Each row of a before or after table is a point. The points were changed in one or more steps. Then noise was added and the rows were shuffled. The steps act on how far a point lies along the listed directions, d1 being the first. Name the steps. A step turns or swaps two directions, mirrors them in a line or flattens them onto one, adds a multiple of one to another, or multiplies one. Angles are multiples of 10 degrees, from the lower direction toward the higher: turns from -170 to 170, lines from 10 to 170 but not 90. Use the fewest steps. Two steps may share a direction if one is a turn and the other turns, adds or multiplies; they go together, in the order done. Otherwise the lowest direction goes first.
(in the rows, 128 means zero)

Directions:
(1): [ 86 141]
(2): [115  86]
Before (9 x 2)
[[140 163]
 [145 108]
 [143 109]
 [ 97 151]
 [178 174]
 [ 93 114]
 [159 136]
 [189 169]
 [146 120]]
After (9 x 2)
[[113 156]
 [132 146]
 [121 151]
 [145 146]
 [195 143]
 [197 158]
 [124  88]
 [165 117]
 [ 99 103]]
Steps: swap d1 and d2

Directions:
(1): [118 130 103 136 112  71  77 101]
(2): [147 154 118 116 137  74 186 128]
(3): [135 145 198 161  98 116 130 113]
(4): [136 168 108  96  72 156 132 102]
(5): [145  82 102 169 108 137 159  90]
(6): [100 172 119 157 171 146 132  86]
Before (12 x 8)
[[132 187 116 104  97 126 139 120]
 [156 140  90 151 104 144 198  77]
 [123 121 149 149 162 148 128 130]
 [142 112  89 101 155 139 173 137]
 [155 100  93 111 139 126 179 158]
 [147 139 167 143 145 131 198 137]
 [126 151 150 115  93 166  90 127]
 [131 129 113  79 108 145 192 152]
 [114 123 133 143  89 179 103 106]
 [ 95 134  77 141 179 123  89 109]
 [128 111 155 138 133 103 105 157]
 [104 173  60 107 178 115 140 103]]
After (12 x 8)
[[145 112 121 166 121  70 141  97]
 [ 97  62 117 131 124 144  96 147]
 [127  90 128 183 142 139 133 117]
 [120 103 109  98 158 178 110 153]
 [145 144 129 116  79 118 128 126]
 [ 99 133 144 154  98 115  37 102]
 [104 125  98 130 198 231 174 131]
 [126 132 131 149 145  52 143 123]
 [124 102 111 101 134 170  94 179]
 [119 169  88 102 179 190 200 131]
 [ 96 124 158 153 200 132  72 157]
 [122 167 119 123 118 112 106 103]]
Steps: turn d1 and d2 by 160 degrees; add 1 times d3 to d1; turn d4 and d5 by 150 degrees

Directions:
(1): [107  56 149 171 164 105 105 139 134 100 140 116]
(2): [ 91 170 115 123 186 131 126 130 120  77  97 161]
(3): [166 128 132  94 117  68 142 149 178  86 116 127]
Before (14 x 12)
[[148 180 108  84  99 127 166 124 154 116 113 143]
 [117 145 131 145 125 110 110 120 131 132 122 137]
 [124 100 130 123 153  81 127 157 132 106 122 118]
 [175 131 139 106  96 104 145 139 159 134 138 136]
 [152 135 115 127  85 129 169 114 111 152 116 118]
 [156 180 115  87  89 156 156 131 123 144 130 164]
 [163  64 146 129 106  55 118 147 157  89 131 103]
 [130 217 116  90 115 124 163 122 128 113  98 156]
 [118  70 134 146 134 113 121 134 142 129 140 106]
 [149  70 159 115 131  47 138 181 167  76 121 116]
 [177 163 127 108  63 166 159 125 139 193 132 108]
 [158  27 159 151 119  70 113 155 201  85 165  84]
 [ 95 195 111 121 110 211 144  98  74 173 126 150]
 [145 184  99  96 111 154 131 112 113 159 140 122]]
After (14 x 12)
[[175 126 116 103  84 122 128 127 140 159 160 100]
 [147  89 127 151  96 113 157 121 116 149 124 107]
 [124 100 145 161 124 157 121 120 110 171 154 130]
 [ 71  90 135 181 171 156  97 118  68 124 130 130]
 [125 155 128 140 121 108 111 116 135 135 120 139]
 [ 53 114 141 173 183 176 111 132  59 134 120 143]
 [136 133 122 125  80 173 151 105 124 180 148 119]
 [190 140 131  76  49  88 164 143 180 130 135 115]
 [143 176 125 110  60 155 161 109 111 186 129 124]
 [ 96 104 127 145 169 121 117 136 132 103 119 127]
 [ 45  77 138 202 207 170  86 125 105  90 144 126]
 [169 114 134 113  62 148 152 135 130 171 161 134]
 [ 88 133 112 131 167 133 126 133  85 127 123 135]
 [177  71 160 150  75 132 137 136 153 174 151  80]]
Steps: turn d1 and d2 by 60 degrees; multiply d3 by -1

Directions:
(1): [133 160  90 110  66 130  61  68 117 100 116 173 143 143 102 145 137 119
 134 140 123 159 154  88]
(2): [107 178 146 103 160 122 160  96 108  94  96 115 180 141 151  83 119 113
  70 131 147 149  81  97]
(3): [144 147 163 139  67  87 161 156 117 112 167  76 155 170 117 181 163 115
 132 157 124 111 110  98]
Before (10 x 24)
[[126 128 142 111 128 117 140 144 114 124 121 129 147 143 135 129 134 113
  116 127 146 139 120 130]
 [ 99 142  82  80 154 163  76  84 120 103  88 205 130 102 127  54  92 129
  127 105 121 171 152 124]
 [ 94  99 106 124 179 158 100 109 135 141 106 170  90  92 140  68  99 147
  121  94 147 141 129 170]
 [119 131 170 113 139  91 195 129 106  91 138  76 155 137 138 140 158 115
   99 135 132 113  57 117]
 [132  93 129 139 211 142 148 141 142 149 104 147  78  87 152  79  86 142
  120 100 136 143 146 170]
 [125 143 152 130  97 109 142 158 113 119 147  99 116 139 122 160 148 143
  130 154 103 110 117 127]
 [131  89 118 150 156 160  97 132 140 143 138 164 112 101 139 111 128 145
  138 100 120 136 141 153]
 [105  92 160 125 237 152 216 173 140 145 110  89 122  95 173  62 109 142
   69  95 135  92  81 164]
 [144  69 168 157 108 120 194 232 147 175 196  63  75 135 146 180 161 116
  198 124 105  77 131 167]
 [123 160 172 119 125  91 168 153 129 115 139 101 172 162 122 105 129 135
   90 144 131 103  72 113]]
After (10 x 24)
[[135 117 192 141 115  95 230 201 127 119 168  32 155 158 143 159 167 124
   91 139 125  75  79 111]
 [110 172 153 119  74  92 138 108 103  84 144 105 170 171 123 133 150 116
   96 147 150 143  86  88]
 [131 108 136 122 121 121 130 156 123 138 131 135 127 133 129 141 136 120
  133 124 140 130 138 146]
 [138  88 147 147 124 110 131 191 157 164 163 127 100 126 106 133 124 159
  152 124 110  81 128 166]
 [113 118 130 126 161 144 128 151 123 141 118 134  87  96 137 111 116 159
  127 123 107 120 126 166]
 [ 92 111 156 105 248 162 213 157 135 153 100 103 114  96 199  41 100 114
  107  88 140 125  80 170]
 [135  58 139 140 147 115 158 169 137 145 160 103  77 101 124 165 152 141
  161 118 112  90 115 175]
 [143 171 175 130 120  79 188 128 107  89 134  81 158 161 140 132 133 109
   87 152 139 149  98  86]
 [129 176 119  95  30 104  95 108 100  74 147 146 168 170  96 150 151 108
  144 150 108 156 141  70]
 [125 153 147 130 126 130 129 108 112  96 135 132 178 144 146 110 141 121
   94 125 134 152  97  96]]
Steps: turn d1 and d3 by 30 degrees; turn d2 and d3 by 140 degrees

Directions:
(1): [ 86 147 156 128 168  89  79 159 132  67 125 135 116 103 166 122  94 180
 101 148  85 145 162 146 152 171 146 128 113  66 156 129 103  91  98 141
  97 168  98  98 131 157  77 153 159 113 148 145 185 188 118 156 111 137
 137 169 147 157  74 137 159 127 153 112]
(2): [ 92 123 149  67 117 150 162 104 151 111 186 183 119 111 168 134 124  75
  92 116 136 179 107 148 103 136 112 203 104 116 187  99 103 134 152 142
 156 153 136 139 125 145 167 121 125 133 141 102 126  94 123 182 145  47
  96  98 136 177 113 106 135 142 176 124]
(3): [170 114 121 169  94 151 128 118 119 142 181 148 175 150 124 188 124 112
 138 118 103 120 100 143 142 123 153 147 148  64 109 141 124 100 154 181
 101 111 124 194  87 179 149 122 187 172 152 106 136 171 119 121 124 177
 115  90 135 192 126 168 147  78  93 134]
(4): [ 74 143 126 119 161 184 131 120 129 149 101 137 146 106 159 146 146 116
 164 116 133 107 143 107 118  98 114 109 101 108 145 157  58 162 195 123
  99 172 132  95  49 142 130 106  99 173 156 181 110 143 101  48 156 143
 136 162 123 150 110 151  92 168 146 159]
(5): [110  84 188 154 178 117  86  92 133 137 131  92  58 160 124 116 132 123
 180 158 119  92 176 120 130 159 133 122  93  82 141 156 135 117 172 102
 181 140 116 150 137 125 185 115  67 133 125  79 144 101 117 136  94 147
 102  87  66 131 106 164 144  93 142 136]
Before (14 x 64)
[[169 120 142 179 132  64  72 176 106  54 132 109 102 140 109 127  93 190
   87 157 108 123 154 149 153 168 174 113 158  89 110 138 195  88  45 134
  124 116  96 153 190 141  77 172 167  67 121 125 194 183 163 166  67 169
  150 149 147 115 109 127 178  86 107 101]
 [161 121 122 165 100 112 112 145 109 121 121 135 173 145 103 152 110 163
  125 139 100 109 130 133 165 133 185 100 180 117  90 139 152  81  98 149
   81 105 110 174 121 169  85 151 179 142 141 139 177 190 146 111  96 178
  145 150 141 155 140 146 151  73  70 131]
 [136 142  93 166  97 168 139 144 135 169 132 120 196 110 114 143 138 113
  146 115 148 111 117 127 132  77 108 110 153 156 112 154 104 130 159 148
   93 112 125 141  81 142 115 113 132 154 134 161 100 153 132  74 160 150
  137 129 138 139 161 137 104 146 113 144]
 [ 92 104 157 143 163 135 107 103 143 142 124 100 103 150 125 131 145 117
  162 133 125  98 168 134 121 147 127 108 110  87 155 163 116 131 156  99
  176 151 131 127 125 118 170 109  85 147 149 108 137 112 120 121 121 146
  113 107  97 155 109 160 114 104 132 160]
 [ 79 140 136  77 138 103 111 150 141  61 130 134 106  95 148 113  99 152
   65 125 119 146 145 124 145 166 116 155 111 110 187 105 115 125  95 147
  100 154 128  86 142 155  84 147 162 111 127 162 164 160 125 152  99 109
  143 159 145 150 108 101 135 150 154 126]
 [104 178 120  59 132 110 140 136 145 105 117 127 124 110 138 113 129 149
   81 125 136 154 135 153 134 154 121 137 116 162 164  97 128 138  98 121
  143 141 137  85 143 126  89 157 113  86 138 126 140 118 121 165 142  65
  150 157 148 105 118  70 133 142 150 118]
 [ 94 138 124  41 120 150 183 126 160 124  97 146 115 103 137  74 132  79
   98 102 174 150 104 111  98  89  88 152 108 195 178 111 116 181 145  98
  181 139 158  63 143  91 126 119  76 118 123 139  80  49 133 132 167  31
  128 142 126 105 166  82  87 202 163 158]
 [ 55 141 166 142 175 124  75 141 135  49 176 167 124 109 220 163  90 178
  101 147  74 147 159 156 152 180 143 149  85   7 201 150  57  64 129 165
   81 190 114 118 101 212 109 155 176 143 199 128 203 207  90 165  96 139
  108 148 140 213  41 173 183 114 139 134]
 [163 132 143 154 117  69 102 159 119  66 171 140 136 126 126 116 109 177
   97 145  90 168 127 160 149 176 178 163 164  94 102  85 156  69  57 172
  107 107 101 136 182 145  86 167 192  91 103 107 168 150 157 219 108 133
  109 115 181 169 114 133 188 110 111  89]
 [ 68 148 135  70 148 141 132 131 161 106 135 160 132  91 176 106 127 140
   77 115 129 159 112 127 139 129 118 168 143 111 177  94 114 134 122 135
  128 143 124 104 117 147  95 135 137 115 156 149 117 135 101 138 147  78
  115 171 154 118  99 107 132 169 164 102]
 [173 112 140 136 114  95 133 127 131  93 173 151 112 139 131 154 109 134
   89 125 119 164 125 159 143 172 155 163 143 104 131  92 150  80  75 160
  145  96  94 166 174 148 142 147 183 116 124  69 168 137 141 232 109 116
  122  88 133 154 127 123 158  70 120  99]
 [142 127  93  98  75 178 163 113 110 135 165 162 197 116 127 147 132  99
  117  83 161 138  80 121 100  76 139 152 153 173 121 113 100 170 147 138
  103 135 144 148 110 128 128 138 140 140 147 151  94  96 141 120 172 131
  151 114 133 133 164 123 113 143 123 138]
 [127 162  87 144 126 159 134 164 101 141  93 136 200 103 124 142 129 157
  151 117 127 121  98 124 139  74 133  90 150 123 108 151 104 129 112 149
   33 137 125 100  66 158  53 124 183 142 139 199 127 188 134  77 159 151
  168 194 166 129 136 123 105 178 102 142]
 [151 142 107 134  54 149 162 133 118  92 198 186 206 101 158 178 105  98
   52 102 101 199  78 158 124 114 141 182 172 106 127 120 111  94 104 200
   66 128 119 166  97 185 110 152 220 149 141 132 136 185 121 155 151 110
  122 121 189 198 116 114 166  89  97 117]]
After (14 x 64)
[[158 137  97 139  51 170 176 126 117 117 190 180 215 106 144 180 122  84
   74  95 117 183  68 146 115  93 131 170 174 126 113 126 112 117 127 193
   68 123 127 167  85 175 126 141 203 162 138 143 113 170 120 122 162 122
  128 117 179 185 133 117 145  97  84 130]
 [ 97 122 155 104 135 141 125 134 132  66 172 172 109 111 168 146 113 110
   83 129 132 156 133 150 111 144 139 180 114  79 175 128 121 134 133 141
  141 166 119 147 125 162 135 139 131 113 153 133 162 140 142 151 112  87
  118 132 146 176  93 120 148 131 165 127]
 [ 98 138 123  76 126 145 150 121 157 128 136 150 135 105 152 102 134 122
   82 110 146 152  96 122 136 115 115 169 157 139 156  92 137 143 124 128
  143 119 135 119 126 131 115 130 129 115 143 134  96 109 109 138 146  76
  110 152 145 103 123 102 122 162 148 104]
 [ 79 111 156  90 117 164 153  91 152  85 236 206 120 126 210 170 112  84
   87 117 121 184 103 163 111 154 117 222  86  64 219 119  82  98 161 168
  144 161 147 164 115 194 191 130 151 149 185  77 149 111 100 207 118  53
   66  73 127 221  86 140 166 114 152 136]
 [145 119 132 126 128 153 145 116 130 124 154 157 128 128 146 173 132 107
  123 109 135 144 127 137 128 135 141 149 128 106 137 113  99 113 134 153
  133 118 106 149 112 153 158 122 150 153 141 107 135 132 124 162 139 123
  123 102 124 162 127 135 122 103 125 130]
 [132 148  99 114 104 141 150 154 118 117 137 166 180 104 132 135 116 137
  107 116 128 165  77 149 131  96 133 143 146 118 136 120 120 112  89 166
   61 127 124 120 107 163  71 135 199 119 135 153 139 163 146 154 156  99
  149 160 176 146 132 102 130 168 121 123]
 [148 142 101 175  95 133 125 159 135 146 136 113 188 113 109 135 123 138
  128 125 130 118 125 140 146 101 119 109 161 146 105 145 128 104 118 152
   95 102 112 143 116 141  95 130 150 132 130 146 121 169 141 108 143 154
  141 132 146 136 157 129 123 128 111 124]
 [120 119 137 118 103 139 134 125 128 114 159 176 167 126 141 162 111 119
  110 126 108 143 118 142 142 131 171 149 156 103 139 125 117  94 132 156
   90 134 116 174  99 186 114 140 173 154 160 131 174 167 136 132 115 123
  123 133 146 195 124 136 148  90 108 136]
 [105 100 157 147 158 121 104 108 143 139 125  95 100 153 116 126 141 121
  154 133 122 105 167 135 125 154 132 112 117  93 147 158 131 121 139 102
  186 138 130 135 145 116 169 118  93 135 138  96 143 110 124 140 115 148
  112 100  96 146 113 160 120  94 125 151]
 [ 85 129 130  55 114 134 150 124 149  86 153 152 111 100 144 118 112 100
   63 111 148 157 116 124 123 147 100 186 111 135 198  90 114 152 123 144
  130 148 150 107 135 148 128 127 141 122 121 145 131 111 127 155 116  71
  125 123 138 155 131  89 121 160 164 135]
 [132 140 108 103 127 112 143 154 138 129  48  94 119 121  96  64 127 138
  119 118 163 110 124  97 126  93 108  86 140 206 123 131 151 165 107  86
  156 110 147  55 161  77  85 131  91 103 105 153  92  83 145  98 142 105
  157 168 119  52 180 100  88 180 116 151]
 [107 176 112  56 126 131 151 126 145 123 112 124 129 115 131 118 141 134
   94 117 149 149 131 142 130 136 114 134 115 176 159 102 126 156 116 119
  147 136 142  90 130 119 100 144 102  94 135 130 122 106 119 145 154  67
  150 153 141 100 130  72 119 148 144 128]
 [114 133 142 112 118 145 144 127 133  98 183 177 151 107 161 136 135 115
  115 122 119 171 114 147 118 136 148 191 133 100 139  89  97 119 139 170
  111 140 120 129 112 153 131 134 151 137 126 132 128 115 136 172 152  97
   91 107 176 204 111 134 150 151 144 119]
 [163 132  84 133  86 145 132 136  96 125 134 128 198 126 102 137 124 151
  124 100 147 118  97 113 122  83 156 110 172 172  87 125 120 149 112 133
   85 121 136 141 130 119  94 153 156 127 137 161 114 132 145 106 151 181
  170 134 131 107 167 136 123 126  94 132]]
Steps: multiply d2 by 0.4; turn d1 and d2 by 70 degrees; multiply d4 by 0

Directions:
(1): [ 92  69 115  97  96 112  87 139 120 112 132 168 121 169 119 123 105 162
  89 125 165 180 109 127 140  57 135 140 144 121 192 138 115 122 116 142
 111 218 145  86  80 150 108 134  96 101 125 125 100 114 150 153  99 129
 121 120  69 135 147 114 151 119 173  59]
(2): [111 151 114 141  88 181 136 129 128 121 147 159 111  87 192 186 144 157
 167 151  86 191 126 121 109 119 119 184 140 145  94 125  73 198 103 109
 113 117  87 132 113 174 124 173 161 137 144 106  60 168 148 132 139 172
 125 133 128 149 149 120 131  74 112 117]
(3): [141 113 103 192 114 146 142 147 132  62 158 107 118  47  56  92 181 124
 128 112  99 125 116 156 143 146 157 105 171  86 163  87 101 134  64 112
 116 140 134 139 101 103  93 151 171 144 123 135 189 140 133 152 162 125
 136 130 101 101 100 142 159 107 126  79]
Before (11 x 64)
[[118 131 141 118 117 159 119 118 122 117 132 125 133 135 162 168 112 131
  141 148 118 154 133 119 117 110 107 155 142 134 108 137 113 129 118 138
  119 146 107 124 123 143 133 145 133 120 129 113  96 148 139 116 118 147
  129 139 130 141 150 135 137 119 130 135]
 [107  86 121 110 100 118  75 149 133 112 135 180 125 166 138 118 110 174
   97 121 165 176 127 118 132  71 139 141 154 115 172 121 119 152 116 149
  109 193 134  90  92 150  92 130 122 109 120 136 103 134 156 170 117 134
  111 111  95 136 159 116 150 112 153  67]
 [120 131 125 118 144 125 123 124 114 153 116 134 145 150 159 137 106 128
  129 133 152 114 134 123 108 117 117 140 103 148 128 148 132 111 139 127
  122 122 119 120 134 133 138 104  99 122 128 134 105 126 123 112 103 134
  134 137 128 128 131 119 105 146 144 137]
 [120 156 108 180  74 192 171 136 129  75 169 154 100  38 177 177 168 132
  186 139  56 194 124 139 104 135 122 198 159 121  97 107  32 224  75  99
   82 119  93 144  97 172 104 202 186 161 137 113  76 183 156 142 161 167
  133 127 111 136 119 128 150  57 103 106]
 [ 78  70  97 108  58 137  79 124 106  95 145 195 109 151 147 152 121 171
  103 138 136 217 105 116 120  54 128 166 159 121 180 123  90 151 106 122
   89 218 123  76  64 176 110 153 109  88 119 104  62 132 171 165 101 157
  108 113  82 143 163 104 164  95 171  39]
 [115  72 109 137  92 131 105 139 128  97 136 156 127 117  93 120 136 156
  101 108 136 174 104 136 153  80 139 130 163 120 178 135 109 141 104 128
  110 185 150  91  80 136 100 120 120 111 114 141 112 137 157 163 124 136
  131 122  62 116 136 125 157 105 160  56]
 [ 97 130 123  72 114 141 102 143 122 129 126 178 117 150 181 172 101 144
  126 135 139 168 115 113 140  90 110 169 123 154 125 151 104 145 132 138
  119 178 101  90 115 181 146 123  97 109 139  94  49 135 145 119  94 151
  123 126 122 144 171 114 142  96 153 115]
 [117  94 124 124 136 102 107 139 119 135 143 147 128 164 122 133 112 145
   89 123 139 152 138 128 149  73 121 122 137 138 171 145 123 116 118 142
  125 170 137 105  95 145 103 130 123 122 142 121 126 116 150 148 100 121
  112 140 112 143 136 113 135 127 129 100]
 [136 126 152  91 165  94 122 114 133 153 106 111 134 199 111 111 103  94
  126 133 164  71 135 120 144 124 118 113 126 151 129 145 174  93 146 150
  141 132 141 104 143 127 140  89 106 128 117 133 136  95 130 128 122 119
  129 123 160 126 130 125 105 176 131 145]
 [135 124 120 134 126 128 134 128 132  97 129 109 123  95  83 112 136 111
  132 119 110 121 131 150 137 158 161 108 142 126 143 112 132 113  99 129
  126 120 124 133 129  89 121 150 115 126 127 131 162 138 115 133 147 130
  145 130 116 109 121 136 119 140 136 108]
 [178 204 145 173 142 166 180 110 144 129 130 101 127  61 121 118 178  77
  180 146  74  90 157 133 121 195 138 120 100 136  73 105 123 162 122 118
  133  45  99 202 166 103 148 132 164 162 144 134 141 157 112 109 157 148
  133 132 178 114 109 137 124 120  77 190]]
After (11 x 64)
[[152  87 105 189 119 110 127 126 121  59 152  97 129  71  10  57 179 100
  103  95 116  87 114 149 144 154 162  62 174  65 192  79 137  83  80 113
  114 152 157 126 108  67 103 122 145 122 104 135 234 118 135 159 153 102
  126 116 111  80  96 146 172 149 143  68]
 [107 123 150  48 108 120  99 108 130 174 104 190 125 220 183 148  84 129
  112 158 164 174 142  97 125  63 117 168  73 170 132 164 138 143 175 157
  123 175 124 124 118 164 154 111  65  98 146 122  32 117 136 125  77 150
  112 117 119 151 169  97 124 135 146 135]
 [105 126 122 108 101 144 120 124 125 111 129 148 115 112 135 154 122 135
  142 134 104 170 131 135 127 128 150 146 135 144 123 127 110 150 107 128
  116 129 103 115 113 130 126 171 106 123 135 113 101 152 128 131 138 151
  138 130 105 132 149 122 115 115 138  96]
 [156 130 126 129 176  99 132 148 128  98 126 103 134 113  55  78 136  84
  110  95 142  53 121 144 162 159 146  72 134 106 149 111 156  72 117 139
  141 138 141 120 145  94 138  86 111 127 117 128 196 106 110 112 123  96
  137 128 142  94 113 143 149 148 143 136]
 [148 174 143 127 155 146 156 112 141 142 124 105 116 126 146 150 139  94
  173 142 106  85 141 119 124 159 115 140 130 161  76 134 135 154 117 126
  144  76 106 129 156 143 141 118 155 150 126 117 116 137 125 117 147 150
  132 134 192 136 128 134 104 140  93 164]
 [144  97 105 183 106 144 137 139 133  77 142 123 129  54  59  96 168 129
  121  98 105 141 110 149 158 136 147 111 169  99 158 110 108 140  86 115
  113 137 148 123  95 108  98 118 155 139 112 149 166 143 145 158 158 128
  136 130  85  96 115 138 157 111 133  74]
 [153 129 122 181 151 116 141 138 123 117 160 108 126  94  90 115 159 117
  114 114  96 113 142 140 145 131 134 101 148 121 143 122 116 126  93 126
  131 107 129 139 114 119 108 137 166 149 143 124 174 135 134 136 133 121
  119 143 138 132 115 127 133 123  93 121]
 [156 116 114 181 134 124 117 149 140  82 143 111 131  85  66  72 167 129
  115 107 129 104 133 145 141 153 157  94 163  75 152  80 131 135  90 131
  123 121 136 136 122  95  90 124 172 145 112 152 197 140 139 163 164 115
  125 116 133 105 109 143 157 129 118 101]
 [138 145 125 140 152 129 138 122 118 142 120 114 148 125 140 121 133 111
  138 124 142  91 140 128 106 149 129 127 106 134 118 131 135 102 128 117
  126  95 118 139 150 115 132 103 118 131 121 137 143 129 118 110 121 127
  138 139 141 122 118 125 101 151 134 143]
 [102  45 121  90 116  73  99 141 114  97 124 164 126 196  82  78  87 125
   67  99 191 143 107 145 145  49 132 125 135 105 230 142 127  84 133 158
   93 246 183  75  71 127  94 112  66 106 108 150 138  88 148 156  92  91
  126 103  45 117 116 117 167 150 185  60]
 [136 109 143 124 140 122 116 120 123 107 125 102 138 152 103 122 110 109
  114 131 149 103 132 127 135 121 120 114 139 115 144 129 147  78 124 155
  128 162 138 119 131 103 127 119 118 123 115 129 155 120 123 118 117 110
  135 139 126 124 124 150 140 152 143 137]]
Steps: turn d1 and d3 by 70 degrees; turn d1 and d2 by -140 degrees
